Every row gives one point. The points of each table are mixes of a few directions, plus a little noise. Count the directions of each table, and those that both share. Where both have some left over, give the other angles between the two spaces (their principal angles), to ten degrees, smallest first.
In the rows, zero is written as 100.

First:
109  85
73  148
107  87
75  143
136  36
Second (5 x 2):
127  53
126  54
88  121
94  110
65  162
Directions: first 1, second 1, shared 1

First:
71  81  69  75
55  45  69  97
88  50  91  109
91  131  103  96
107  166  131  119
171  156  154  124
117  77  85  76
Second, 8 rows:
149  122  143  133
92  103  75  66
66  99  125  154
144  65  63  36
94  107  113  119
94  96  102  107
60  88  127  164
101  121  52  22
Directions: first 3, second 3, shared 3

First:
124  143  128  90  57  99  76  103  137
104  109  106  99  91  98  95  102  107
70  44  66  113  154  99  130  97  54
76  51  72  110  146  102  128  97  59
140  182  149  80  20  97  53  104  169
67  33  58  116  163  101  134  96  45
139  178  147  82  25  100  59  103  164
89  76  86  105  122  101  112  98  80
88  80  86  105  120  100  110  99  82
Second, 10 rows:
75  106  102  93  94  107  132  135  43
148  102  147  57  75  164  107  94  16
159  102  150  53  72  167  97  85  19
95  107  57  93  91  73  60  70  143
102  92  129  119  114  109  127  117  96
70  110  55  97  94  72  83  99  114
126  84  113  134  125  82  81  69  189
23  99  87  144  128  62  165  171  91
100  109  55  86  88  76  47  60  143
102  91  106  125  119  86  102  96  145
Directions: first 1, second 3, shared 0; angles 60

First, 10 rows:
101  117  86  118  123  112  28  62  81  131  127  120  43  97
70  91  134  68  104  83  132  127  128  81  105  78  127  64
112  115  86  124  104  146  15  49  79  99  138  134  30  84
77  105  76  84  97  49  128  142  134  60  121  47  158  105
161  76  95  129  42  163  155  92  70  72  43  140  117  138
82  86  170  76  100  145  91  89  103  88  104  127  66  26
118  111  47  126  101  78  80  92  87  119  105  93  103  152
53  96  122  62  98  77  121  139  148  36  134  54  140  46
104  107  57  106  109  41  130  126  106  126  83  68  145  160
121  91  126  112  119  108  115  84  66  187  46  139  71  132
Second (11 x 14):
119  75  99  94  93  93  74  67  127  78  109  180  108  74
96  107  140  123  97  108  149  116  106  58  127  93  99  67
100  95  58  76  106  92  55  91  86  158  62  87  100  143
126  114  131  100  136  56  133  98  108  135  108  190  130  113
88  95  122  153  105  88  184  133  70  139  59  9  72  129
124  44  150  149  108  55  185  86  115  139  46  159  88  91
81  105  82  70  90  127  62  105  95  92  98  60  99  96
105  138  90  88  114  96  80  105  96  93  139  119  120  113
106  98  39  136  58  132  39  70  113  9  154  79  73  78
95  67  100  87  100  93  104  95  94  154  39  89  92  115
58  160  89  24  94  161  34  134  90  45  160  35  123  78
Directions: first 4, second 5, shared 2; angles 60, 70

First, 9 rows:
105  93  103  106  94  100  98  89  100  108  80  104  126  100  102  106  105  104  107  115
95  115  106  98  95  95  95  99  112  117  94  92  112  79  110  113  98  112  104  105
78  144  94  73  116  101  106  138  113  80  167  76  12  77  100  95  83  95  77  50
94  111  100  95  102  98  103  109  103  98  113  95  83  94  100  100  96  101  95  89
106  95  110  114  83  94  91  73  110  135  50  104  166  86  114  122  109  118  119  138
104  89  101  107  99  101  99  92  96  103  86  106  119  106  100  101  105  100  105  111
89  121  96  88  109  101  103  119  106  91  132  89  57  91  100  97  92  99  89  76
135  23  94  130  98  110  103  66  62  81  42  139  169  162  78  78  120  79  117  143
93  107  93  90  111  104  104  117  98  80  132  95  57  105  94  88  93  90  90  75
Second, 11 rows:
91  181  94  87  91  85  97  95  133  155  105  74  108  55  118  105  102  118  83  94
97  113  104  99  95  96  97  96  110  116  93  95  112  85  108  109  100  110  103  106
104  53  109  109  100  106  99  100  86  77  88  114  107  118  96  107  99  97  116  110
107  5  124  121  95  110  95  96  78  65  64  126  130  124  98  127  98  104  141  131
91  152  107  94  86  86  93  91  131  151  86  81  128  55  123  122  102  127  101  111
105  82  89  100  112  109  107  108  82  68  119  109  72  129  83  77  99  79  90  85
105  86  87  98  113  109  108  109  81  68  123  109  68  130  82  74  99  77  87  82
105  23  125  118  92  105  94  94  86  80  62  119  136  111  105  131  99  110  139  132
93  169  91  88  96  89  99  98  124  139  112  79  97  69  110  96  102  109  80  89
103  106  83  95  113  106  108  109  88  78  127  102  66  122  84  71  100  79  80  78
99  131  86  92  106  99  105  104  102  102  121  93  78  101  94  81  100  91  80  82
Directions: first 2, second 2, shared 1; angles 40
